Rows are points. To make a cloud, some directions were put in groups of two or more. Within a group, all points are equally far from the middle, so they leave a hole (a ring in 2 directions, a hollow ball in 3). The other directions are filled evenly. Then the cloud was stretched, turned, moved and blurred a little. How many holes are there, and how many directions does each take, smallest first?

Cloud (22 x 3):
[[ 0.03 -0.21  0.45]
 [-0.70  0.21 -0.01]
 [-0.25  0.11  0.45]
 [-0.33 -0.52 -0.10]
 [-0.61  0.28  0.13]
 [-0.14 -0.18 -0.39]
 [ 0.53 -0.23  0.17]
 [-0.32 -0.37  0.06]
 [-0.09 -0.35  0.25]
 [ 0.07  0.06 -0.15]
 [ 0.46 -0.24  0.10]
 [ 0.19  0.35 -0.01]
 [ 0.12  0.02  0.63]
 [-0.30  0.22 -0.23]
 [ 0.43  0.31  0.34]
 [ 0.10  0.34  0.20]
 [ 0.48 -0.15  0.27]
 [-0.13 -0.23 -0.33]
 [-0.03 -0.41 -0.60]
 [-0.25  0.14  0.31]
 [ 0.22 -0.33 -0.34]
 [-0.06  0.17 -0.47]]
Holes: 0

Cloud (28 x 4):
[[-0.37 -0.03  0.19  0.05]
 [ 0.34 -0.09  0.23 -0.15]
 [-0.37  0.32  0.04 -0.02]
 [ 0.34 -0.22  0.52  0.03]
 [-0.15 -0.10 -0.03 -0.43]
 [-0.49 -0.31  0.08  0.07]
 [ 0.38  0.24  0.08 -0.53]
 [ 0.43  0.16 -0.07 -0.02]
 [ 0.16  0.01  0.47 -0.38]
 [-0.01  0.53 -0.01  0.11]
 [-0.14  0.25  0.18 -0.27]
 [ 0.36  0.36 -0.40 -0.08]
 [ 0.75  0.20 -0.22 -0.47]
 [ 0.26 -0.20 -0.19  0.12]
 [ 0.39 -0.17 -0.34  0.21]
 [ 0.16  0.06 -0.31 -0.10]
 [-0.73 -0.34  0.67  0.19]
 [ 0.05 -0.22  0.58 -0.09]
 [ 0.41 -0.31  0.55  0.00]
 [-0.24 -0.07  0.36  0.35]
 [ 0.21 -0.16 -0.33 -0.43]
 [ 0.53 -0.31  0.20 -0.11]
 [ 0.18  0.14 -0.38  0.34]
 [ 0.50  0.05 -0.37 -0.37]
 [ 0.24 -0.43  0.69 -0.11]
 [ 0.45 -0.28  0.46 -0.01]
 [-0.25 -0.13  0.32  0.06]
 [-0.17 -0.06  0.10 -0.28]]
Holes: 0
